Each row is a point. The ring and each string are closed loops that go straight from each point to the next, and from the last back to the first. Before rounding, they use only three directions, however many columns there are. How many times does the string pass through the ring? Passing back the other way cancels.

Ring (10 x 3):
[[  7 -39  39]
 [ 20 -32   8]
 [ 20 -21 -16]
 [  7   3 -38]
 [-12  13 -42]
 [-31   6 -38]
 [-44 -11 -25]
 [-43 -29   1]
 [-34 -36  21]
 [ -8 -40  45]]
String:
[[-64 -22 -21]
 [-65 -52 -26]
 [-36 -45 -10]
 [-14 -21  16]
 [ -5 -14  49]
 [ -7 -27  16]
 [  3 -51  20]
 [ 29 -56  32]
 [ 36 -35  20]
 [ 17  -4  21]
 [ -4 -18 -12]
 [  2 -20 -48]
 [  2  -6 -75]
 [-12 -13 -35]
 [-22  10 -69]
 [-30  23 -42]
 [-24  11  -4]
 [-39   2  -8]]
Times through: 1
String (18 x 3):
[[ 10 -27 -57]
 [ 30 -19 -45]
 [ 30 -11   1]
 [ 39 -40  -1]
 [ 20 -56   5]
 [ -1 -37   9]
 [ -3 -17  25]
 [ -2 -27  70]
 [-13 -48  66]
 [-20 -62  31]
 [-16 -46  -1]
 [ -7 -19  11]
 [ -3 -45   0]
 [ 19 -57   3]
 [  4 -33 -15]
 [ 13  -8   8]
 [ 24  -4  -9]
 [ 25 -12 -49]]
Times through: 2

Ring, 9 rows:
[[ 24  20 -10 -30 -15  51 -23  -5]
 [  3  11  -7 -15 -17  68 -24 -17]
 [ -7  -9   5   4 -12  51 -14 -23]
 [ -7 -37  29  27  -2   9   7 -26]
 [ -6 -60  33  38   7 -36  23 -19]
 [-14 -73  -3  28  10 -69  26   2]
 [-15 -59 -47   1   6 -65  14  23]
 [  0 -32 -48 -17  -1 -36   1  22]
 [ 23   6 -22 -29 -10  17 -14   7]]
String (33 x 8):
[[ 19   3  33   1 -11  49 -11 -27]
 [  6  13  15  -6 -17  79 -23 -29]
 [-26  18 -43 -22 -25 108 -41 -18]
 [-22   0 -46 -18 -17  64 -28  -6]
 [ -1 -11 -13  -7 -10  29 -12  -8]
 [ 19  -3  19  -4  -8  29  -8 -16]
 [ 29  20  21 -16 -15  60 -19 -20]
 [ 33  39   7 -33 -20  82 -31 -16]
 [ 19  32 -28 -41 -20  71 -33  -2]
 [  7  10 -40 -33 -15  40 -24   6]
 [ -2 -15 -30 -14  -8  10 -10   4]
 [ 18  -8  -5 -14  -6   7  -6  -1]
 [ 44   7   7 -25  -6   1  -6   3]
 [ 30   3 -43 -43  -7 -14 -11  26]
 [ -1 -18 -69 -33  -5 -20  -9  29]
 [-12 -27 -61 -20  -5 -15  -7  20]
 [  6 -25 -12  -4  -3 -11   1   2]
 [ 22 -21   0  -7  -1 -21   4   3]
 [ 24 -18 -23 -21  -1 -34   2  18]
 [ 11 -16 -62 -35  -4 -31  -6  31]
 [ -2 -15 -72 -35  -7 -14 -12  29]
 [ -9 -20 -56 -21  -7  -1 -11  16]
 [ 13 -12 -11 -13  -6   3  -5   1]
 [ 14 -15   2  -5  -5   3  -2  -5]
 [ -2 -17 -26 -11  -7   9  -8   2]
 [ -3  -3 -40 -23 -12  29 -18   5]
 [ 11  -8  -4  -9  -8  19  -8  -7]
 [ 28   1  27  -5  -8  27  -7 -17]
 [ 24  28  12 -21 -18  79 -27 -21]
 [ -8  38 -38 -36 -28 121 -47 -16]
 [-12  12 -32 -20 -20  81 -32 -13]
 [ -7 -14 -18  -6 -10  28 -12  -7]
 [ 10 -11  13   1  -7  23  -5 -15]]
Times through: 5

Ring (7 x 14):
[[  7   5  20  15  39  36 -40 -15   8  -2  -3  -3 -13 -22]
 [ 17  22 -11  -3  -1  32 -25  29   3 -18  28  -3   8  19]
 [ 20  30 -49 -26 -43   7   7  65  -7 -18  37   0  29  57]
 [ 11   8 -31 -16 -12   2  10  39  -6  -4  -6   3  11  20]
 [ -1 -13  -1   0  27  -2   3  -5  -2  17 -47   5 -11 -24]
 [-11 -15  19  12  43  -7 -15 -50   2  37 -53   1 -20 -40]
 [ -8 -10  27  17  48   6 -29 -53   6  30 -39  -1 -21 -40]]
String, 26 rows:
[[ -6  -1  32  21  46  15 -43 -59   9  27 -20  -4 -19 -34]
 [  4  13  -7  -2   3   6 -17  -5   1  11   3  -2   4   9]
 [  6   9   0   2  14  17 -22  -2   3   3   0  -2  -1  -1]
 [ 12  23 -13  -5  -7  20 -23  16   2  -6  27  -4  11  23]
 [ 24  32 -17  -6 -11  42 -30  45   3 -30  50  -4  15  34]
 [ 22  18  -7   0   9  47 -27  42   4 -31  25  -1   4  11]
 [ 14  15 -15  -6   0  22 -14  29   0 -12  12   0   7  15]
 [ 16  32 -44 -23 -42   3   1  48  -6  -9  39  -2  28  56]
 [ 22  45 -64 -34 -69  -1   8  73  -9 -18  63  -3  43  85]
 [ 24  52 -75 -41 -84  -5  13  83 -11 -19  75  -4  51 101]
 [ 14  29 -40 -21 -37   1   0  41  -5  -5  33  -2  25  50]
 [  9   7  -6  -1  11  17 -14  11   1  -1  -4   0   0   1]
 [ 12  26 -32 -16 -27   4  -6  30  -3  -3  28  -2  20  41]
 [ 24  37 -25 -10 -22  36 -27  48   2 -29  58  -5  21  45]
 [ 17   8  25  19  47  62 -52   5  12 -25  11  -3 -15 -24]
 [  7  -9  38  25  67  50 -46 -21  11  -7 -26   0 -28 -51]
 [  4   4   2   3  19  14 -19  -6   2   7 -10  -1  -5  -8]
 [ -2   9   5   5  14   3 -25 -29   3  22  -4  -4  -2  -3]
 [-11  -7  33  20  49   5 -36 -68   8  37 -35  -3 -21 -41]
 [-14 -26  54  33  85  17 -41 -80  11  36 -67   0 -41 -78]
 [ -6 -19  35  22  65  18 -30 -48   7  22 -53   1 -30 -57]
 [ -3   1   2   3  18  -2 -14 -24   1  23 -22  -1  -5 -11]
 [ -9  -2   7   5  21 -12 -15 -43   1  37 -29  -2  -7 -16]
 [-17 -18  36  22  58  -5 -29 -79   7  47 -57  -1 -27 -54]
 [-14 -28  57  35  89  19 -43 -82  12  35 -70   0 -43 -83]
 [-13 -25  62  38  91  25 -51 -87  14  34 -62  -1 -43 -82]]
Times through: 3

Ring:
[[  7  35   1 -43  26 -47 -22   0  -8  72 -10  24  14   5]
 [ 14  40  17 -31  -3 -32   4   7 -18  24   2  30  20  -1]
 [ 14  28  25 -19 -26 -11  21  12 -19 -10  11  27  27  -3]
 [ 14  -7  33  -7 -52  30  35  21 -13 -51  24  14  36  -1]
 [ 15 -26  31 -10 -51  48  29  27  -5 -58  26   8  36   2]
 [ 14 -43  18 -23 -27  53   3  29   8 -33  20   0  30   9]
 [  8 -47   7 -30  -8  41 -14  23  14   2  11  -5  27  14]
 [ -1 -40  -6 -36  14  14 -29  10  16  54  -1  -9  23  17]
 [ -5 -22 -12 -40  27 -14 -35   1  12  85 -10  -5  20  16]
 [  1  17  -7 -44  33 -43 -31  -3  -1  90 -13  13  14  10]]
String, 26 rows:
[[  -4  -35   12  -10  -32   23   14    8    0    7   12   -7   37    9]
 [   7  -58   19  -13  -40   61   12   25    9  -36   22   -9   37   10]
 [  33  -51   20  -44   -7   79  -21   51   20  -60   23    8   18   12]
 [  22  -26   11  -43    5   36  -23   32   12   -9   11   10   18   11]
 [   9  -15    9  -31   -3   12   -9   16    3   16    6    7   24    9]
 [ -12  -46    2  -12  -21   17    3    1    6   38    5  -16   37   13]
 [ -14  -61  -13  -27    8   17  -26    1   20   71   -3  -24   30   21]
 [  -3  -37  -18  -49   40   -2  -51    6   22   90  -11  -10   16   21]
 [   6  -10  -11  -52   41  -14  -46    9   13   77  -10    6   12   15]
 [   0  -15    5  -25   -5    0   -5    6    1   35    3    2   27    9]
 [ -14  -20   -9  -25    9  -21  -16   -9    4   86   -8   -9   28   14]
 [ -10    9  -17  -42   40  -52  -37  -12    3  121  -20    4   16   13]
 [  14   52   -9  -65   64  -68  -52    2   -3  105  -21   33    0    7]
 [  11   57   -5  -57   51  -71  -39   -2   -9   99  -19   34    4    5]
 [ -10   -1    2  -17   -9  -25    4   -8   -8   61   -3    1   31    7]
 [  13   60    9  -41   20  -60  -11    1  -19   59   -8   36   13   -1]
 [  29   79   19  -49   21  -55  -11   13  -23   27   -3   53    6   -5]
 [  21   39   19  -36    0  -22    0   15  -15    9    5   34   17   -1]
 [  12    9   16  -28  -10   -3    2   14   -8    8    7   18   24    3]
 [  -3   -9   18   -6  -38    3   26    3  -12    6   11    3   38    3]
 [   2  -10   17  -13  -30    8   17    8   -8    4   11    5   34    4]
 [  23   13   28  -26  -24   14   13   25  -11  -34   17   26   24   -1]
 [  34   10   48  -12  -61   45   43   39  -19 -104   34   32   32   -7]
 [  23  -17   42   -5  -67   56   43   33  -12  -92   34   16   38   -3]
 [  31  -12   37  -22  -43   54   21   40   -5  -82   29   22   28    0]
 [  13  -20   20  -21  -27   31    9   23   -1  -24   17    8   30    5]]
Times through: 3

Ring, 10 rows:
[[  5  31 -24 -27  -2 -27 -12   4  23  -9  39 -36  -7 -35]
 [  6  33 -19 -27  10 -10  -6   1  38  -9  24 -28  -5 -17]
 [ 11  28 -12 -26  14   5  -3  -1  46 -19  14 -21   5   3]
 [ 19  21  -4 -25   7  16   0  -2  46 -36  17 -13  19  15]
 [ 26  16   1 -26  -6  17   1  -2  37 -50  30 -10  30  12]
 [ 31   9   2 -25 -22   8  -1   0  22 -62  45 -12  38   2]
 [ 30   1  -6 -22 -35  -9  -9   5   8 -66  54 -22  39  -8]
 [ 24  -3 -17 -19 -39 -27 -18   9  -2 -60  54 -34  34 -17]
 [ 14   4 -27 -19 -32 -41 -23  11  -2 -41  51 -44  18 -30]
 [  8  19 -28 -23 -18 -39 -19   8   8 -22  48 -43   2 -39]]
String, 32 rows:
[[  9 -25 -40  -5 -23 -37 -37  16   8 -52   4 -55  32  21]
 [ 10 -11 -39 -12 -38 -55 -34  17 -11 -45  42 -57  21 -25]
 [ 12  17 -28 -24 -39 -55 -21  11 -13 -30  75 -47   5 -64]
 [ 17  44 -12 -37 -32 -40  -3   3  -4 -18  98 -29  -6 -88]
 [ 18  32 -10 -31 -19 -20  -3   2  14 -27  65 -24   6 -46]
 [  9   2 -28 -16 -11 -24 -22   9  20 -34  18 -42  16   0]
 [  1   5 -39 -15  -6 -38 -28  11  18 -20  13 -52   4  -7]
 [  0  33 -31 -26  -1 -37 -16   6  20   0  38 -44 -15 -43]
 [  7  71 -11 -43   1 -26   7  -4  24  16  80 -22 -32 -88]
 [ 12  54  -9 -38  -1 -15   5  -3  27  -2  65 -20 -15 -59]
 [  7  76  -5 -45  14  -9  14  -8  39  19  68 -14 -32 -73]
 [ 11  60  -5 -40  10  -3  10  -6  39   3  56 -14 -17 -51]
 [ 15  35  -9 -31  -1  -5   0  -1  32 -21  43 -20   3 -25]
 [ 12  16 -18 -22   1  -6 -10   3  34 -28  18 -28  12   2]
 [ 10   1 -24 -15   1  -9 -19   7  33 -36   1 -36  20  22]
 [ 16  17 -14 -24  -8  -7  -8   3  27 -35  32 -26  16  -7]
 [ 19  27  -6 -29  -4   1   0  -1  32 -32  40 -17  13 -13]
 [ 21  27  -4 -29  -6   3   0  -1  32 -34  41 -16  15 -13]
 [ 29  45  14 -39  -1  25  18  -9  42 -34  58   5  14 -22]
 [ 32  32  15 -34   0  34  15  -9  47 -46  41   6  26   4]
 [ 26   4  -2 -21  -4  21  -3   0  41 -57  13 -12  38  33]
 [ 23 -10 -11 -14  -8  10 -13   4  35 -62   2 -23  42  43]
 [ 41  18  17 -31 -23  27  12  -5  29 -69  57   5  44   1]
 [ 42  10  14 -28 -30  21   7  -3  21 -76  59   0  49   2]
 [ 24 -22 -17 -10 -22  -3 -21   9  20 -73   9 -30  50  39]
 [ 36  -2   0 -22 -38   0  -6   4   9 -76  55 -15  48   0]
 [ 44  22  15 -35 -52  -1   9  -2  -3 -72 103  -3  40 -48]
 [ 36  23   5 -33 -43 -10   4   0   0 -59  91 -11  30 -48]
 [ 29  27   0 -32 -33 -12   1   1   7 -46  80 -16  20 -46]
 [ 35  23   2 -34 -54 -24   0   3 -13 -59 107 -17  28 -67]
 [ 25  24  -6 -30 -33 -19  -3   2   4 -43  77 -22  18 -46]
 [ 16   6 -19 -20 -18 -19 -15   7  16 -42  35 -33  21  -8]]
Times through: 2
String:
[[  5 -23 -43  -5 -20 -41 -39  17   8 -46   2 -59  27  18]
 [ 15  18 -18 -25 -19 -23 -12   5  13 -32  49 -32  11 -29]
 [ 17  38 -12 -33 -22 -27  -3   2   9 -22  75 -26   0 -61]
 [  9  44 -21 -34 -22 -44  -8   4   2  -6  82 -36 -15 -82]
 [  2  22 -36 -23 -16 -50 -23  10   5 -11  47 -51  -7 -49]
 [  3  -7 -40 -11 -11 -37 -32  13  15 -32   7 -54  15   5]
 [ 10   4 -28 -17 -15 -29 -22   9  15 -35  26 -42  15  -8]
 [ 18  30 -14 -31 -28 -31  -7   4   3 -28  76 -30   5 -59]
 [ 18  14 -22 -25 -42 -46 -17  10 -12 -40  77 -40  14 -57]
 [ 19 -12 -29 -14 -46 -46 -29  15 -13 -59  53 -48  32 -23]
 [ 18 -21 -29 -10 -33 -30 -30  14   3 -63  24 -45  39  12]
 [ 18  -4 -20 -16 -20 -16 -19   8  16 -51  25 -35  30   7]
 [ 25  16  -6 -26 -24  -8  -5   2  15 -48  54 -21  25 -20]
 [ 37  24  11 -34 -35   4   8  -3  11 -60  81  -4  33 -33]
 [ 43  20  17 -33 -36  15  11  -4  15 -71  79   2  42 -21]
 [ 30 -12  -6 -16 -24   7 -11   5  22 -74  23 -20  50  29]
 [ 17 -10 -22 -13 -13 -10 -21   8  23 -53   9 -35  33  25]
 [ 23  11  -9 -24 -19  -6  -7   3  19 -49  43 -22  26  -8]
 [ 17 -12 -23 -12 -16 -13 -22   9  20 -55  11 -36  34  23]
 [ 24 -21 -20 -11 -33 -16 -23  11   8 -72  25 -35  47  20]
 [ 29 -17 -17 -15 -51 -28 -22  12 -10 -77  56 -35  47  -9]
 [ 27   6 -14 -24 -52 -36 -14   9 -15 -59  82 -33  30 -47]
 [ 13 -19 -38 -10 -45 -54 -36  18 -15 -56  42 -57  30 -18]]
Times through: 3

Ring, 8 rows:
[[  6  11  18 -11 -16  13  10   4 -26  -3 -34  42   5 -13]
 [ 14   1  11 -30   6 -18  -2  31 -30   4 -51  42   2   3]
 [  8   4  -7 -45  39 -59 -20  49 -13  19 -51   2  -8  18]
 [ -6  18 -18 -42  53 -73 -27  40  10  28 -33 -41 -13  19]
 [-25  40 -21 -23  45 -56 -21   7  33  29  -1 -76 -15   6]
 [-31  49 -16  -9  28 -31 -13 -14  36  24  12 -77 -14  -7]
 [-30  50  -2   5   0   5   1 -33  24  13  13 -50  -9 -22]
 [-16  37  13   6 -20  26  12 -29   0   1  -3  -3  -1 -26]]
String:
[[  19   -4   27   -1  -29   23   28    6  -34  -16  -31   77   22  -10]
 [   9   12   21  -34  -13   12   -9   18  -48    4  -69   51  -13  -16]
 [  -2   24    8  -45    8  -11  -27   22  -34   19  -69   11  -28  -12]
 [   4   10    4  -18   11  -22    2   18   -8    6  -26   13    5    3]
 [  19  -10    7  -15   11  -30   14   32  -13   -3  -26   42   22   15]
 [  22  -13    3  -37   26  -49   -4   54  -24    6  -52   41    9   21]
 [   9    6  -10  -73   52  -73  -46   69  -31   31  -88   -1  -29   19]
 [  -7   26  -15  -70   54  -69  -53   52  -16   39  -76  -37  -41   10]
 [   1   11   -5  -24   28  -44   -5   26    3   13  -22   -8    3   11]
 [  10   -4   -7  -14   33  -57   10   34   12    5   -6    3   22   25]
 [   4    2  -17  -23   50  -76   -3   40   21   15   -7  -23   13   30]
 [   0   10   -8  -11   29  -47    5   20   18    9   -1  -15   14   15]
 [ -21   40  -15  -34   38  -45  -30   13   13   30  -26  -59  -26   -1]
 [ -38   59  -28  -42   56  -62  -47    8   32   45  -19 -108  -42   -1]
 [ -41   63  -25  -35   48  -49  -44   -3   32   43  -15 -108  -42   -8]
 [ -17   33   -8  -12   22  -29   -7   -1   20   17   -2  -42   -6   -2]
 [  -8   18   -3    8   12  -23   18   -5   26    2   20  -18   19    4]
 [ -39   59  -11    6   13   -9   -4  -37   43   20   28  -82  -12  -19]
 [ -55   83  -10   -3    6   10  -22  -53   36   30   14 -104  -38  -38]
 [ -32   57   -4  -18    9   -3  -22  -21   11   25  -16  -58  -30  -24]
 [ -13   30    3   -1    1   -3    6  -12   10    7    0  -16    2  -11]
 [  -3   16   12   22  -17   13   34  -21   12  -11   21   15   27  -10]
 [ -15   38   22   21  -40   52   26  -46   -3   -8    8   13    7  -36]
 [ -21   48   17   -8  -26   40   -4  -31  -17    8  -28   -3  -21  -39]
 [ -17   47   22  -17  -33   49  -10  -27  -33    8  -47   13  -28  -43]
 [   3   19   28   -7  -37   43   12  -12  -39   -7  -41   55   -2  -29]]
Times through: 3

Ring:
[[ 68  37   9   2  59  -5  44  25  25  33   7  17  27 -27]
 [ 53  26   0  18  44 -10  41  10  22  10   6  -1  21 -18]
 [ 23  13 -14  30  18 -13  25  -6   9 -15   3 -20  10  -6]
 [-17   1 -30  33  -8 -14  -2 -16 -13 -33  -2 -31  -2   9]
 [-42  -4 -35  23 -27 -10 -24 -20 -25 -34  -7 -31 -11  10]
 [-49  -5 -28   5 -37  -3 -33 -20 -23 -25 -12 -28 -15  -2]
 [-34   0  -7 -27 -39   8 -29 -17  -2   2 -17 -16 -15 -36]
 [ -7  10   9 -42 -22  13 -15  -6  15  25 -15  -2  -7 -55]
 [ 37  29  19 -39  23  10  13  17  25  48  -6  20  12 -54]
 [ 59  38  17 -24  50   4  30  28  25  51   2  27  22 -42]]
String, 23 rows:
[[  28   16   26  -44   -8   14   13   -6   43   33  -13   -2    1  -76]
 [  20   27   -8   -2   32   -3    7   20   -5   23    1   13   13   -9]
 [  62   51    5  -13   81   -2   26   53   -1   62   10   48   32  -11]
 [  93   53   27  -25   83    3   51   46   35   71    9   44   36  -45]
 [  99   44   34  -23   66    4   62   28   56   58    5   26   32  -64]
 [  95   52   11    9   95   -9   61   45   24   49   16   34   41  -17]
 [  31   33  -17   20   55  -12   17   29  -15   18    9   17   22   13]
 [  30   15    5   -4    9   -1   23   -6   27    8   -4  -11    7  -40]
 [  50   14    8   12   16   -6   45  -13   43   -3    0  -22   12  -42]
 [  44    9   -6   39   17  -16   49  -19   34  -26    4  -35   13  -21]
 [  10   20  -39   55   41  -24   15   12  -28  -21   11   -9   17   40]
 [   7   14  -12    7    9   -5    6    0    0    0   -2   -9    5  -12]
 [ -18  -10  -16   19  -37   -7    1  -38   13  -39  -10  -48  -11  -24]
 [ -46  -15  -35   32  -44  -12  -18  -38  -15  -54  -10  -51  -16    4]
 [ -65  -21  -37   24  -62   -8  -33  -45  -19  -57  -15  -56  -24    1]
 [ -31   -6  -16    0  -39   -1  -18  -27    0  -22  -13  -33  -14  -24]
 [ -24   17  -37   21   17  -12  -21   15  -43   -5    2    3    5   31]
 [ -63   -3  -34    0  -36   -2  -48  -12  -39  -18  -12  -18  -16    8]
 [ -67  -15   -9  -38  -77   14  -52  -36   -4  -11  -26  -32  -30  -46]
 [ -32    8  -14  -21  -20    5  -32   -1  -17   10  -12   -2   -9  -18]
 [  -3   21  -16   -2   18   -3  -10   15  -18   15   -2    9    6   -1]
 [  -5   16   15  -56  -17   18  -19    3   14   41  -16   10   -6  -61]
 [  22   15   43  -82  -25   28   -1   -7   54   56  -21    7   -6 -108]]
Times through: 0
String, 29 rows:
[[ 56  28  37 -52  17  16  28   9  54  55  -9  14  11 -85]
 [ 42  22  22 -31  12   8  24   2  40  33  -7   3   9 -64]
 [ 36  29   1  -7  37  -2  18  19   9  29   2  14  16 -22]
 [ 45  41  -9   8  67  -9  23  40  -9  36  10  30  27   5]
 [ 33  24   2  -4  27  -2  20  10  15  20   0   4  13 -27]
 [ 68  26  24 -14  30   2  48   3  52  29  -1   0  18 -62]
 [ 94  30  31  -6  45  -1  71   3  69  29   3  -2  25 -68]
 [ 77  35   3  24  66 -13  58  20  28  18  12   7  31 -17]
 [ 35  33 -23  34  62 -17  25  29 -16   9  12  13  25  23]
 [ 22  20 -11  15  25  -9  17   6   3   3   2  -4  12  -8]
 [ 18  10   0   2  -1  -2  17 -12  22  -2  -5 -19   3 -34]
 [ 18  -2  -6  26 -14 -10  30 -33  33 -33  -5 -46   0 -32]
 [ -3  -7 -23  44 -18 -16  18 -35  12 -50  -3 -52  -3  -6]
 [-20   6 -46  56  10 -23  -3  -6 -35 -41   5 -26   4  41]
 [-13  15 -38  35  21 -16  -7   9 -35 -15   4  -6   7  32]
 [ -6   7 -14   6  -7  -4  -1 -10   1  -9  -6 -18  -1 -16]
 [-46 -16 -23  12 -55  -4 -21 -42  -2 -43 -15 -50 -20 -18]
 [-79 -25 -39  17 -73  -6 -45 -47 -24 -57 -18 -57 -29  -1]
 [-74  -7 -51  25 -33 -11 -50 -14 -56 -38  -8 -26 -16  35]
 [-27  12 -32  15   5  -9 -22   7 -36  -6  -2  -3   0  19]
 [ -5  15 -17   4   9  -5  -6   5 -13   4  -3  -2   4  -4]
 [-26  -9   8 -35 -60  13 -18 -37  28  -5 -22 -34 -20 -67]
 [-43 -15  13 -56 -82  21 -34 -44  30   0 -30 -35 -30 -84]
 [-39 -11  21 -71 -80  26 -36 -38  33  14 -31 -26 -29 -94]
 [ -7  -2  26 -59 -54  21 -10 -31  46  18 -24 -22 -17 -94]
 [  6  16   0 -18   1   4  -1   2   8  17  -7  -1   2 -33]
 [ 10  25  -5 -14  22   1  -3  18  -6  28  -2  15   9 -17]
 [ 27  32  12 -38  28   9   2  26   9  52  -4  28  12 -40]
 [ 53  33  38 -63  21  19  20  18  47  67  -9  26  12 -84]]
Times through: 2

Ring, 7 rows:
[[  5  -1 -67  38  19   3  -7   1  11   7 -10   0  -7  -4]
 [ -6  38 -11  -4 -12  38  12  -3  30 -16  10   4  -9 -34]
 [ -8  56  24 -11  -7  49   5 -16  19 -21  26  17  -7 -18]
 [ -5  49  30  -7   7  47  -8 -16   4 -19  27  28  -4   4]
 [  7  -6   5   8  43  31 -35  12 -24  -6   7  42   3  49]
 [ 13 -30 -36  31  54  10 -40  18 -27   7  -9  34   3  55]
 [ 12 -22 -77  53  43  -9 -25   4 -10  16 -16  10  -3  28]]
String:
[[  12  -11 -121   90   42  -36  -20  -23   -4   31  -20  -10   -9   17]
 [  10    1  -89   73   39  -20  -22  -23   -7   22   -9    0   -7   20]
 [   7   -1  -53   38   29    5  -17   -3   -2    7   -5   11   -4   15]
 [   7  -19  -46   18   25   16  -14   24    3    0  -12   14   -2   10]
 [  10  -23  -88   48   30   -8  -13   11    5   14  -21   -1   -5    6]
 [   9  -11 -106   64   24  -19   -7   -5   12   20  -21  -12   -9   -6]
 [   4   -7  -60   19    9   14    2   18   21    0  -14   -1   -6  -18]
 [   1    4  -28    2    7   29    0   18   17   -9   -4   10   -5  -13]
 [   1   15  -22   12   12   26   -6    2   10   -7    4   13   -5   -3]
 [   0   28  -25   22   12   20   -6  -14    9   -3    8   10   -7   -2]
 [  -2   24   -7    0    5   36   -2    3   14  -13    9   15   -5   -9]
 [  -7   38   22  -26  -12   55    9    8   26  -26   17   17   -5  -27]
 [ -12   70   39  -25  -20   59   13  -17   28  -29   32   16   -8  -32]
 [ -12   89   36   -2  -11   48    5  -47   18  -21   41   16  -10  -19]
 [  -1   38   -8   21   16   25  -12  -23    1   -5   17   18   -6    8]
 [   1   14   -6    4   17   33  -12    5    2  -10    7   23   -3    9]
 [  -4   36   36  -22    4   56   -6    3    7  -24   22   31   -2    1]
 [  -8   57   59  -31   -4   66   -3   -8   10  -30   34   34   -3   -4]
 [ -11   90   52   -7   -6   53   -1  -47   10  -23   46   26   -8   -7]
 [  -4   59    5   18    8   29   -7  -37    5   -9   27   17   -7    1]
 [  -2   35   -4   11   10   31   -7  -14    7   -9   16   17   -5    1]
 [  -4   26   16  -21   -2   51    1   13   17  -22   12   21   -4  -13]
 [  -7   37   18  -27  -14   55   12   10   29  -26   15   15   -6  -31]
 [   0   17  -12    4   11   32   -6    4   10  -10    6   17   -4   -2]
 [   0   24  -25   15    8   24   -3   -6   14   -6    6    9   -6   -9]
 [   1    4  -17   -4    7   35   -1   21   16  -12   -1   14   -4  -10]
 [   2   -2  -44    8    5   23    3   20   22   -6  -10    3   -6  -19]
 [   7   -3 -105   62   19  -17   -2  -10   17   18  -19  -16  -10  -14]
 [  10  -18 -100   58   28  -15  -11    3    8   18  -22   -7   -7    1]]
Times through: 3
